Rows are points. Each copy is the shape, with its points in the same order, turned, moved and blurred by noise. Say if it was mirrored as well.

Shape:
[[ 0.46 -0.29]
 [-0.26  0.08]
 [-0.17  0.14]
 [-0.08 -0.40]
 [-0.04 -0.47]
 [ 0.15  0.11]
 [-0.26  0.18]]
Copy 1, 7 rows:
[[ 0.43  0.26]
 [-0.34 -0.07]
 [-0.23 -0.09]
 [-0.10  0.40]
 [-0.07  0.48]
 [ 0.09 -0.10]
 [-0.35 -0.17]]
Copy 1 is: mirrored
Copy 2:
[[ 0.19  0.53]
 [-0.17 -0.30]
 [-0.04 -0.25]
 [-0.30  0.24]
 [-0.36  0.30]
 [ 0.15  0.01]
 [-0.05 -0.31]]
Copy 2 is: mirrored
Copy 3:
[[ 0.14  0.39]
 [-0.23 -0.18]
 [-0.30 -0.15]
 [ 0.34 -0.06]
 [ 0.25 -0.06]
 [-0.28  0.24]
 [-0.37 -0.21]]
Copy 3 is: only turned

Shape:
[[ 0.03  0.03  0.23]
 [-0.28 -0.22 -0.35]
 [-0.11  0.23 -0.05]
 [ 0.28  0.06  0.14]
 [ 0.16  0.10 -0.18]
 [ 0.51  0.17 -0.22]
 [ 0.43  0.17  0.10]
 [-0.44 -0.16 -0.39]]
Copy 1 (8 x 3):
[[ 0.15 -0.26  0.01]
 [-0.34  0.26  0.05]
 [ 0.21  0.08  0.02]
 [ 0.17 -0.31  0.27]
 [ 0.14  0.03  0.31]
 [ 0.26 -0.04  0.67]
 [ 0.31 -0.33  0.40]
 [-0.29  0.40 -0.06]]
Copy 1 is: mirrored
Copy 2 (8 x 3):
[[-0.07  0.00  0.16]
 [-0.13 -0.24 -0.48]
 [ 0.17  0.07 -0.10]
 [ 0.08 -0.19  0.28]
 [ 0.21 -0.24 -0.05]
 [ 0.39 -0.45  0.18]
 [ 0.23 -0.25  0.34]
 [-0.10 -0.12 -0.62]]
Copy 2 is: only turned
